Each row of a before or after table is a point. The points were changed in one or more steps. Then noise was added and the rows were shuffled. The steps act on how far a point lies along the listed directions, d1 being the first. Write out the steps. A step turns or swaps two directions, mirrors them in a line or flattens them onto one, adds a multiple of one to another, or multiplies one. Angles are multiples of 10 degrees, from the lower direction toward the higher: turns from -170 to 170, lines from 10 to 170 but not 90. Use the fewest steps. Two steps may share a direction if one is a turn and the other turns, adds or multiplies; they go together, in the order done. Otherwise the lowest direction goes first.
In the rows, zero is written as 128.

Directions:
(1): 125; 120; 60
(2): 195; 113; 127
(3): 114; 61; 137
Before, 13 rows:
160; 148; 62
148; 77; 120
163; 150; 58
85; 79; 114
124; 122; 40
188; 148; 143
146; 57; 104
160; 98; 136
117; 138; 139
118; 86; 111
169; 117; 130
186; 215; 115
133; 116; 206
After (13 x 3):
85; 146; 122
154; 188; 144
127; 135; 217
111; 98; 197
142; 121; 117
114; 142; 50
127; 170; 141
106; 29; 139
88; 187; 152
95; 168; 132
88; 125; 131
78; 90; 117
106; 94; 197
Steps: multiply d1 by -1; turn d2 and d3 by 160 degrees

Directions:
(1): 165; 161; 168; 81
(2): 60; 154; 159; 119
(3): 115; 149; 69; 81
Before:
136; 120; 123; 138
80; 165; 191; 106
132; 144; 149; 89
83; 130; 218; 182
111; 115; 127; 136
113; 119; 146; 132
111; 97; 137; 158
137; 101; 224; 206
110; 113; 90; 157
113; 111; 112; 174
246; 88; 27; 130
174; 146; 126; 88
After (12 x 4):
137; 152; 25; 78
81; 176; 48; 57
114; 118; 114; 165
27; 148; 241; 173
101; 112; 100; 118
130; 134; 181; 128
156; 124; 148; 115
116; 131; 130; 126
131; 119; 108; 110
99; 126; 94; 143
120; 113; 117; 128
192; 126; 82; 105
Steps: multiply d1 by 0.7; turn d2 and d3 by 160 degrees

Directions:
(1): 81; 83; 117; 117; 80; 77
(2): 79; 164; 66; 120; 170; 117
(3): 75; 171; 173; 175; 107; 138
(4): 87; 107; 168; 67; 155; 163
(5): 123; 134; 88; 115; 71; 194
Before:
98; 127; 115; 103; 141; 125
130; 121; 126; 128; 96; 119
151; 121; 132; 150; 110; 147
129; 131; 146; 103; 140; 173
124; 131; 134; 110; 172; 131
140; 96; 131; 146; 109; 140
118; 137; 107; 156; 113; 98
90; 173; 90; 130; 109; 145
116; 128; 92; 118; 103; 156
164; 82; 124; 103; 110; 130
110; 83; 150; 97; 123; 146
After, 11 rows:
133; 152; 63; 107; 62; 247
171; 162; 93; 135; 183; 134
113; 90; 200; 136; 126; 76
172; 160; 90; 129; 46; 220
74; 177; 114; 138; 163; 177
84; 92; 152; 124; 31; 142
84; 140; 93; 83; 151; 169
135; 163; 148; 132; 154; 167
109; 126; 76; 132; 142; 159
128; 175; 73; 110; 150; 163
112; 92; 88; 124; 82; 142
Steps: multiply d1 by 3; turn d1 and d2 by 140 degrees; turn d3 and d4 by -70 degrees; multiply d5 by 3

Directions:
(1): 167; 94; 111; 178; 165; 148; 185; 81
(2): 113; 201; 121; 127; 120; 112; 207; 146
(3): 71; 161; 162; 172; 191; 129; 101; 109
Before, 12 rows:
147; 137; 111; 146; 153; 124; 219; 97
136; 176; 94; 96; 61; 91; 150; 158
112; 123; 138; 152; 144; 107; 135; 119
118; 51; 129; 100; 117; 126; 65; 121
92; 157; 168; 188; 206; 129; 154; 121
123; 161; 133; 177; 169; 131; 151; 122
111; 183; 122; 141; 113; 111; 185; 151
88; 210; 86; 120; 106; 118; 221; 168
124; 191; 130; 148; 114; 134; 205; 142
78; 125; 151; 172; 204; 124; 89; 94
60; 153; 146; 209; 216; 154; 132; 106
82; 232; 163; 168; 150; 116; 194; 165
After, 12 rows:
162; 64; 114; 123; 93; 137; 97; 138
161; 128; 117; 67; 60; 110; 165; 193
165; 22; 79; 108; 99; 161; 72; 123
157; 131; 114; 99; 81; 120; 126; 160
68; 160; 142; 157; 173; 115; 176; 109
143; 149; 84; 68; 43; 127; 187; 202
160; 71; 111; 172; 147; 130; 77; 79
213; 51; 112; 100; 55; 143; 131; 161
131; 170; 96; 93; 94; 101; 203; 157
124; 127; 127; 115; 106; 99; 141; 142
172; 66; 126; 109; 75; 151; 79; 138
119; 108; 133; 66; 92; 112; 64; 155
Steps: multiply d1 by -1; turn d2 and d3 by -140 degrees

Directions:
(1): 140; 114; 181; 82; 123; 188; 59; 148; 131
(2): 75; 157; 79; 107; 110; 100; 64; 114; 176
(3): 145; 203; 154; 102; 160; 76; 109; 148; 79
(4): 56; 108; 181; 74; 117; 105; 168; 101; 120
Before:
168; 120; 82; 205; 134; 143; 177; 140; 122
164; 99; 92; 203; 141; 124; 203; 117; 125
185; 99; 124; 175; 144; 157; 194; 136; 95
110; 33; 149; 115; 89; 194; 194; 132; 126
127; 41; 126; 143; 103; 200; 161; 105; 184
172; 183; 82; 154; 168; 92; 82; 165; 113
99; 140; 128; 138; 128; 83; 184; 113; 104
155; 147; 67; 143; 131; 120; 168; 137; 116
214; 141; 105; 176; 142; 155; 120; 143; 117
After, 9 rows:
179; 188; 145; 129; 159; 88; 140; 141; 70
126; 176; 132; 149; 158; 70; 205; 133; 71
127; 149; 131; 159; 161; 54; 230; 112; 80
175; 181; 88; 149; 163; 99; 78; 169; 111
141; 163; 85; 122; 139; 98; 176; 132; 97
78; 70; 178; 81; 108; 138; 220; 127; 96
154; 137; 142; 157; 155; 96; 230; 128; 66
70; 113; 205; 64; 130; 110; 186; 103; 117
125; 107; 89; 179; 115; 121; 176; 113; 133
Steps: add 0.5 times d2 to d1; mirror d3 and d4 in the line at 130 degrees

Directions:
(1): 97; 163; 102; 156; 129; 187; 81; 139; 58; 84; 159
(2): 198; 110; 158; 141; 163; 137; 113; 158; 82; 110; 50
(3): 110; 121; 164; 245; 109; 123; 136; 100; 131; 151; 119
(4): 123; 136; 237; 100; 112; 127; 157; 136; 95; 109; 173
Before, 13 rows:
118; 115; 84; 100; 153; 106; 141; 103; 154; 130; 118
175; 148; 240; 144; 162; 152; 117; 163; 52; 118; 95
76; 159; 72; 105; 125; 170; 99; 142; 96; 88; 176
57; 162; 134; 140; 118; 187; 94; 152; 43; 76; 192
83; 173; 145; 157; 103; 135; 129; 102; 99; 115; 165
159; 96; 237; 197; 152; 127; 124; 134; 48; 108; 81
83; 150; 140; 67; 132; 179; 114; 154; 109; 97; 168
159; 121; 239; 194; 139; 106; 153; 118; 77; 115; 109
118; 147; 204; 86; 109; 118; 171; 143; 143; 125; 148
116; 147; 51; 112; 165; 181; 99; 141; 114; 121; 127
146; 135; 71; 188; 151; 187; 50; 151; 70; 92; 97
199; 125; 148; 77; 179; 147; 125; 152; 97; 84; 62
182; 133; 87; 125; 175; 155; 90; 141; 103; 99; 57
After:
114; 162; 90; 171; 132; 174; 99; 153; 98; 101; 105
47; 190; 121; 145; 114; 168; 107; 109; 109; 132; 233
141; 99; 125; 148; 158; 96; 147; 105; 136; 132; 80
93; 126; 169; 157; 105; 91; 164; 73; 191; 165; 157
104; 114; 226; 92; 93; 95; 173; 112; 172; 147; 203
140; 163; 157; 81; 131; 135; 120; 141; 79; 91; 136
19; 152; 88; 92; 97; 146; 110; 102; 124; 109; 236
120; 135; 205; 166; 137; 173; 121; 146; 90; 107; 114
149; 118; 233; 138; 135; 112; 154; 153; 81; 110; 110
107; 134; 242; 109; 119; 159; 137; 162; 47; 86; 168
68; 171; 55; 88; 127; 142; 109; 108; 107; 100; 217
144; 107; 216; 139; 146; 126; 184; 125; 151; 165; 125
70; 150; 132; 211; 104; 130; 144; 70; 165; 138; 170
Steps: swap d1 and d4; turn d2 and d3 by 160 degrees

Directions:
(1): 167; 89; 146; 215; 160; 152; 87; 129; 140; 73; 133; 137; 177; 174
(2): 21; 144; 155; 165; 177; 162; 170; 84; 140; 104; 131; 125; 112; 124
(3): 136; 107; 85; 64; 108; 184; 120; 77; 169; 72; 120; 190; 112; 151
(4): 188; 145; 185; 137; 138; 137; 121; 72; 109; 125; 196; 123; 48; 117
Before:
110; 122; 117; 133; 122; 128; 131; 144; 94; 141; 113; 94; 132; 116
171; 113; 137; 93; 114; 124; 113; 101; 143; 109; 134; 150; 108; 125
153; 122; 99; 110; 109; 132; 114; 150; 141; 113; 82; 124; 152; 141
140; 107; 88; 65; 80; 98; 136; 146; 133; 164; 95; 132; 131; 116
185; 113; 134; 106; 104; 134; 108; 119; 164; 108; 141; 129; 128; 143
209; 141; 149; 120; 100; 98; 115; 121; 109; 144; 142; 131; 120; 132
110; 143; 171; 249; 175; 179; 121; 74; 141; 80; 176; 107; 116; 148
171; 132; 78; 79; 100; 113; 105; 155; 124; 152; 112; 125; 167; 140
151; 142; 116; 151; 122; 121; 126; 143; 137; 126; 144; 121; 161; 123
100; 139; 176; 227; 186; 151; 139; 111; 138; 105; 155; 122; 118; 144
117; 104; 98; 124; 112; 135; 104; 189; 131; 104; 93; 145; 211; 164
127; 117; 212; 203; 164; 169; 126; 73; 130; 79; 183; 126; 98; 144
135; 121; 111; 140; 125; 127; 105; 163; 122; 126; 93; 130; 167; 170
150; 121; 132; 142; 116; 98; 122; 185; 120; 167; 119; 110; 195; 138
After:
97; 172; 170; 208; 145; 148; 143; 85; 116; 132; 179; 89; 79; 109
174; 115; 133; 95; 99; 138; 121; 106; 165; 101; 141; 133; 119; 131
162; 125; 117; 111; 102; 95; 122; 172; 123; 168; 117; 125; 190; 131
117; 113; 110; 137; 120; 132; 115; 151; 102; 143; 112; 99; 133; 123
166; 107; 139; 102; 114; 135; 114; 98; 145; 96; 141; 163; 107; 128
151; 152; 109; 136; 114; 117; 131; 142; 139; 131; 139; 127; 156; 114
148; 89; 84; 82; 95; 119; 125; 141; 151; 128; 96; 136; 148; 134
100; 126; 89; 82; 92; 129; 120; 175; 128; 128; 93; 146; 186; 147
209; 135; 141; 117; 101; 112; 117; 103; 117; 132; 141; 138; 121; 136
162; 119; 76; 74; 110; 124; 100; 149; 128; 135; 113; 135; 170; 144
98; 159; 184; 194; 166; 126; 149; 126; 119; 144; 160; 110; 95; 118
129; 133; 102; 108; 111; 124; 121; 157; 126; 136; 90; 137; 143; 154
117; 143; 208; 175; 157; 155; 145; 78; 110; 121; 183; 111; 76; 121
147; 130; 93; 101; 107; 137; 117; 144; 148; 118; 86; 129; 142; 135
Steps: flatten d1 and d4 onto the line at 80 degrees; turn d2 and d3 by -20 degrees

Directions:
(1): 172; 128; 150; 85; 110; 175; 241; 73; 115; 118; 166; 115; 98; 153; 98; 155; 137; 122
(2): 100; 84; 202; 122; 105; 106; 158; 225; 125; 131; 132; 149; 90; 168; 101; 117; 67; 138
(3): 119; 97; 146; 114; 125; 196; 89; 101; 171; 135; 60; 118; 126; 227; 144; 137; 149; 175
(4): 158; 91; 162; 216; 157; 147; 141; 116; 136; 83; 136; 95; 221; 145; 99; 120; 93; 98
(5): 114; 123; 129; 186; 134; 107; 112; 95; 168; 156; 141; 171; 86; 135; 116; 249; 102; 100
Before (10 x 18):
141; 135; 115; 128; 137; 88; 144; 127; 108; 137; 156; 135; 132; 52; 117; 118; 145; 105
132; 148; 125; 123; 142; 101; 187; 99; 110; 132; 165; 130; 91; 95; 107; 145; 133; 113
108; 153; 109; 104; 118; 78; 100; 126; 99; 130; 133; 156; 90; 83; 132; 152; 125; 116
129; 157; 103; 91; 132; 93; 173; 109; 116; 127; 176; 145; 93; 89; 116; 160; 116; 110
96; 131; 137; 100; 128; 125; 98; 198; 130; 119; 98; 133; 125; 142; 152; 79; 99; 154
105; 88; 165; 174; 128; 127; 118; 172; 132; 120; 123; 143; 137; 144; 128; 121; 105; 132
161; 119; 85; 192; 156; 168; 45; 62; 135; 93; 99; 74; 226; 116; 153; 82; 186; 136
136; 128; 128; 125; 134; 106; 100; 146; 113; 128; 116; 121; 139; 116; 141; 90; 134; 127
153; 122; 113; 208; 173; 120; 101; 85; 157; 115; 131; 111; 189; 115; 128; 153; 115; 97
150; 170; 116; 151; 142; 82; 163; 146; 106; 142; 189; 124; 137; 82; 111; 139; 125; 103
After:
108; 159; 97; 96; 118; 88; 100; 101; 106; 139; 129; 162; 74; 91; 133; 172; 135; 119
95; 134; 124; 111; 129; 74; 125; 152; 138; 144; 155; 170; 68; 112; 121; 177; 90; 118
150; 114; 123; 215; 176; 106; 101; 129; 135; 96; 138; 97; 218; 96; 123; 114; 96; 91
133; 89; 112; 227; 159; 145; 5; 120; 141; 93; 81; 87; 234; 131; 151; 71; 147; 145
144; 131; 118; 133; 136; 138; 104; 90; 134; 135; 108; 128; 121; 140; 140; 143; 150; 127
128; 145; 131; 181; 144; 90; 123; 140; 151; 165; 162; 148; 116; 134; 112; 200; 110; 109
147; 155; 100; 77; 130; 186; 150; 68; 139; 117; 112; 119; 114; 153; 151; 142; 151; 147
114; 112; 133; 161; 136; 96; 103; 113; 155; 162; 127; 161; 102; 102; 114; 189; 130; 112
159; 117; 137; 151; 130; 167; 176; 86; 113; 100; 153; 116; 156; 124; 125; 122; 150; 120
99; 121; 154; 142; 139; 80; 143; 153; 131; 148; 143; 151; 76; 125; 110; 159; 102; 123
Steps: swap d1 and d2; mirror d3 and d5 in the line at 140 degrees; multiply d4 by 1.3
